Each row of a before or after table is a point. The points were changed in one or more steps. Then noise was added and the rows were shuffled. The steps act on how far a point lies along the listed directions, d1 being the first. Name the steps. A step turns or swaps two directions, mirrors them in a line or flattens them onto one, adds a multiple of one to another, or multiplies one. Angles are multiples of 10 degrees, from the lower direction toward the higher: turns from -170 to 170, lines from 10 to 170 but not 90. Use the fewest steps. Two steps may share a direction if one is a turn and the other turns, adds or multiplies; they go together, in the order done. Otherwise the lowest direction goes first.
In the rows, 128 means zero.

Directions:
(1): [133 188]
(2): [188 123]
Before (10 x 2):
[[123 178]
 [180 152]
 [142 160]
 [165 142]
 [131 184]
 [ 84  91]
 [169  70]
 [ 60 146]
 [ 64 107]
 [177 107]]
After (10 x 2):
[[184 135]
 [ 99 177]
 [158 180]
 [122 159]
 [ 82  80]
 [102 169]
 [109  72]
 [148 156]
 [ 59 110]
 [196  95]]
Steps: turn d1 and d2 by -30 degrees

Directions:
(1): [100 120  60]
(2): [195 138  99]
(3): [140  56 131]
Before (13 x 3):
[[112 110 177]
 [168 190 168]
 [123 191 162]
 [141 164 163]
 [115  52  63]
 [157 168  94]
 [ 96 136 179]
 [ 86  56 122]
 [131 166 178]
 [ 77 117 130]
 [ 92  84 199]
 [192  70 132]
 [141 107 106]]
After (13 x 3):
[[107  93  54]
 [ 78 118 112]
 [124 112  77]
 [ 94  78 188]
 [150 154  98]
 [ 81  75 124]
 [111 132  68]
 [134 115 152]
 [187  88 140]
 [150 152  78]
 [148 159 167]
 [180 171  97]
 [132 174  94]]
Steps: mirror d1 and d2 in the line at 120 degrees; multiply d3 by 0.7

Directions:
(1): [ 59  84 160 115 182 122]
(2): [170 121 143 169 184 190]
(3): [114  73  95 203 100 115]
Before (14 x 6):
[[132  96 102 185 138 137]
 [116 148 140  56 117 120]
 [117 104 121 136 131 118]
 [186 123 116 179 139 190]
 [113 143 132  98 122 113]
 [128 113 122 155 136 120]
 [120 102 106 160 126 146]
 [113 141 110 104 102 104]
 [172 158 131 144 128 135]
 [181 150 115 138 140 168]
 [122 133 155  77 121 111]
 [152 114 131 169 140 140]
 [ 93 109 157 140 177 148]
 [118 176 123 119 117 117]]
After (14 x 6):
[[239 177  80 164  87 171]
 [149 196 115 123 105 128]
 [  8  51 193 132 238 138]
 [111 125 168  73 145 121]
 [120  93  96 180 125 122]
 [230 189 101 164  81 141]
 [130 158 109  98  98 110]
 [109 139 139  94 136 120]
 [ 92  90 132 128 144 113]
 [117 109 124 154 135 112]
 [156 115 120 176 123 133]
 [117 147 150  56 141 135]
 [234 145  78 205  80 183]
 [107  99 106 154 120 137]]
Steps: multiply d1 by 3; turn d2 and d3 by 20 degrees

Directions:
(1): [116  99  65 130 117 178 203 100  81]
(2): [108  70 163  91 198 165 155 170 162]
(3): [176  79 117 164  71 104 165 172 182]
Before (8 x 9):
[[131 103 165 119 140 116 128 183 167]
 [115 155 234 103 165 105  66 134 149]
 [173 174 155 144 101  67  76 143 174]
 [113 195 167 115 168  74  44 127 167]
 [122  93  26 140 106 226 241  83  43]
 [177 147 143 156  96  84  62 129 161]
 [126 178 174 103 119 115  66 139 126]
 [127  74 133 131 150 162 178 172 136]]
After (8 x 9):
[[173 152 144 150  97  88  55 122 156]
 [170 180 154 144 105  67  73 140 164]
 [138 154 173 112 108 109  80 160 149]
 [110 111 133 122 160 172 156 141 108]
 [130 166 167 127 154  66  63 152 196]
 [124  89  28 137 106 223 245  80  47]
 [112 130 162 112 148 117 105 158 137]
 [129 136 234 105 159 109  76 151 163]]
Steps: flatten d2 and d3 onto the line at 160 degrees

Directions:
(1): [113 183 106 166 116  50 130  94 168 188  82]
(2): [142 169 134 179  63 187  86  71 136 131 179]
(3): [242 124  98 101 101 101 162 116  90 155 143]
(4): [160 134  30 149 159 176  95 164 170 119  96]
(5): [140 110 121 112 163 135 149  20 147  67  90]
(6): [117 193 134  70 175 187 176 115 143 187 147]
Before (8 x 11):
[[ 84 109 179 114 120 211 102 104 136  91 185]
 [159 147 123 131 126 107 151 114 133 156 114]
 [ 74 105 174 123 115 123 146  53 165 100 109]
 [150 104 148 116 115  92 128 172  95 143 141]
 [143 118 118 144 137 173 127  51 145  69 116]
 [ 97 103 129 122 160 114 144 169 127 131 107]
 [ 88 117 136 154 136 138  88 164 133 114 128]
 [123 127 143 102 128 102 150 121 118 145 106]]
After (8 x 11):
[[157 129 123 146 113  88 140 117 131 141 107]
 [ 27 100 184 141 121 128 128  59 178  83 104]
 [123 120 140 111 122  94 140 123 118 140 104]
 [ 71 150 186  81 150 248 131  99 147 124 195]
 [178 112 141 104 116  90 141 166  89 158 146]
 [108 107 127 120 158 115 151 166 125 137 111]
 [ 84 130 131 149 161 195 120  57 169  68 115]
 [103 120 133 145 135 138  96 160 129 123 132]]
Steps: add -1 times d1 to d6; add -0.7 times d5 to d3

Directions:
(1): [ 93  84 222 140 115  65 150  83 145 196 135 131 127  91]
(2): [156  41 131 134  59 215 167 131 113 120 162 153 136  97]
Before (14 x 14):
[[120 183 123 135 172  78  83 117 127 121  98 110 137 149]
 [ 92 160 172 128 165  41 106 102 139 170 119 118 110 128]
 [120 171 103 119 160 116 111 148 123 106 113 121 120 153]
 [ 98 193 172 139 176  23  90 108 149 155  94 117 130 148]
 [113  80 181 142  97 122 158 104 125 167 137 133 130 100]
 [132 163  94 115 150 110 118 146 119 112 116 124 126 159]
 [124 173 116 122 163 133 105 154 142  86 119 114 113 137]
 [122 158 132 120 139  99 110 145 134 138 112 113 114 139]
 [132 111 144 131 133 118 141 106 135 142 138 118 137 109]
 [ 97 214 128 116 202  24  89 119 153 127 102 113 115 168]
 [114 141 160 126 133  89 124 117 138 138 113 131 142 133]
 [148 118 112 133 107 150 132 153 137 109 141 130 134 133]
 [139 155 104 121 139 124 125 142 123  98 118 127 135 135]
 [128 172 104 125 165 121 116 144 125 101 123 110 120 158]]
After (14 x 14):
[[133 160 113 120 144 113 125 138 124 104 115 125 134 136]
 [114 172 145 137 167  68  89 108 131 135 100 110 137 140]
 [119 151 142 122 136  95 114 139 138 146 115 113 114 135]
 [120 172 117 127 170 103 114 139 127 112 120 107 119 154]
 [134 106 143 132 126 127 143 108 134 139 140 120 137 104]
 [150 127 105 132 115 147 127 156 138 106 138 129 133 138]
 [ 90 135 189 132 149  48 118  94 140 181 127 125 113 115]
 [124 165 104 115 153  96 117 141 120 122 114 123 126 158]
 [117 130 166 127 125  95 131 112 139 142 119 135 141 126]
 [ 87 191 162 123 193   8 101 102 157 149 107 116 114 151]
 [123  73 166 142  89 145 162 110 120 156 141 135 131 100]
 [117 176 128 124 169 117 103 150 145  94 117 111 113 136]
 [ 95 165 198 143 159  21 106  96 151 172 101 122 130 132]
 [113 173 116 121 164 102 112 144 125 117 112 121 122 149]]
Steps: turn d1 and d2 by 20 degrees
